Rows are points. The points of each table are mixes of a few directions, plus a little noise. How many directions does each table use, and how many do they share? Where both have some left over, give the other angles between the two spaces (their principal angles), to ten degrees, smallest first.

First (6 x 2):
[[-35  22]
 [ -4   4]
 [-31  21]
 [ 43 -26]
 [ 39 -24]
 [ -8   6]]
Second (6 x 2):
[[-18  12]
 [ -5   3]
 [-26  17]
 [-26  16]
 [ 60 -39]
 [ 15  -9]]
Directions: first 1, second 1, shared 1

First (6 x 3):
[[ 40  38  38]
 [  3  -1  17]
 [ -3   6 -36]
 [-31 -33 -12]
 [ 16  14  20]
 [-24 -22 -27]]
Second (4 x 3):
[[ 34  60  -9]
 [ -6 -31   9]
 [-22  -4  -7]
 [ -5 -26   8]]
Directions: first 2, second 2, shared 1; angles 50

First (8 x 6):
[[ -8   0  31 -20  -4  -8]
 [ -5  -8  24  -2 -11  15]
 [ 10  30 -39   0  18  22]
 [  2  60  -7 -48  29  12]
 [  0 -24  -8  17  -5 -33]
 [-10 -34  33   1 -16 -40]
 [ -2 -36   9  31 -21   7]
 [ 11  13 -43  21  10  27]]
Second (7 x 6):
[[  9  19  39   4 -28   5]
 [  3  15  43  22 -12  24]
 [-12   4 -39  -9 -19 -17]
 [ -3  -9   6  17 -15  57]
 [ -1   5   2   3  -3  -2]
 [ 13 -33 -20 -27  33 -12]
 [-11  -1 -31  -8  43 -55]]
Directions: first 3, second 4, shared 1; angles 40, 90

First (10 x 8):
[[ 17  -8  -2  17  27 -36  39 -12]
 [  2  -1   0   2   4  -5   6  -2]
 [-15   7   1 -15 -24  32 -35  10]
 [ 17  -8  -1  17  27 -35  38 -12]
 [ 13  -6  -1  13  20 -26  28  -9]
 [-14   7   1 -14 -21  28 -31   9]
 [ -1   1   0  -1  -2   2  -3   1]
 [  6  -3  -1   5   8 -11  12  -4]
 [-25  12   2 -25 -39  52 -56  17]
 [  0   0   0   1   1  -1   2   0]]
Second (10 x 8):
[[  7  -3  -4   6  12  -5   5  -3]
 [ 19  -6 -11  20  34 -15  15  -9]
 [ -6   1   2  -6  -8   4  -5   3]
 [ -7   2   4  -7 -13   5  -6   3]
 [ 27 -10 -17  30  53 -22  23 -14]
 [ 26  -9 -16  27  50 -22  22 -12]
 [-12   4   7 -12 -23  11 -10   6]
 [-32  11  19 -34 -60  27 -27  15]
 [-17   6  11 -19 -33  15 -15   9]
 [ -4   2   3  -5  -9   3  -5   2]]
Directions: first 1, second 1, shared 0; angles 30

First (8 x 9):
[[-15 -33   9 -19   8   4  16  17 -10]
 [ 17  39 -11  23  -9  -5 -19 -21  12]
 [ 14  33 -10  19  -8  -5 -16 -17  11]
 [-18 -41  11 -23  11   5  20  22 -13]
 [ 23  51 -14  30 -13  -6 -25 -26  16]
 [-13 -30   8 -18   8   5  14  15  -9]
 [ -9 -21   6 -13   5   3  10  12  -7]
 [  0   1   0   0  -1   0   0   0   0]]
Second (9 x 9):
[[-14 -31   9 -18   7   5  15  16  -9]
 [ 10  23  -6  14  -6  -3 -12 -12   7]
 [-18 -39  11 -23  10   5  20  21 -12]
 [ 19  42 -11  24 -10  -6 -20 -21  13]
 [ 27  60 -17  35 -15  -8 -29 -32  19]
 [  3  10  -3   5  -3  -1  -5  -5   3]
 [-11 -26   8 -15   6   3  13  14  -8]
 [ -2  -4   1  -2   1   1   2   2  -1]
 [-15 -34  10 -20   8   5  16  18 -11]]
Directions: first 1, second 1, shared 1
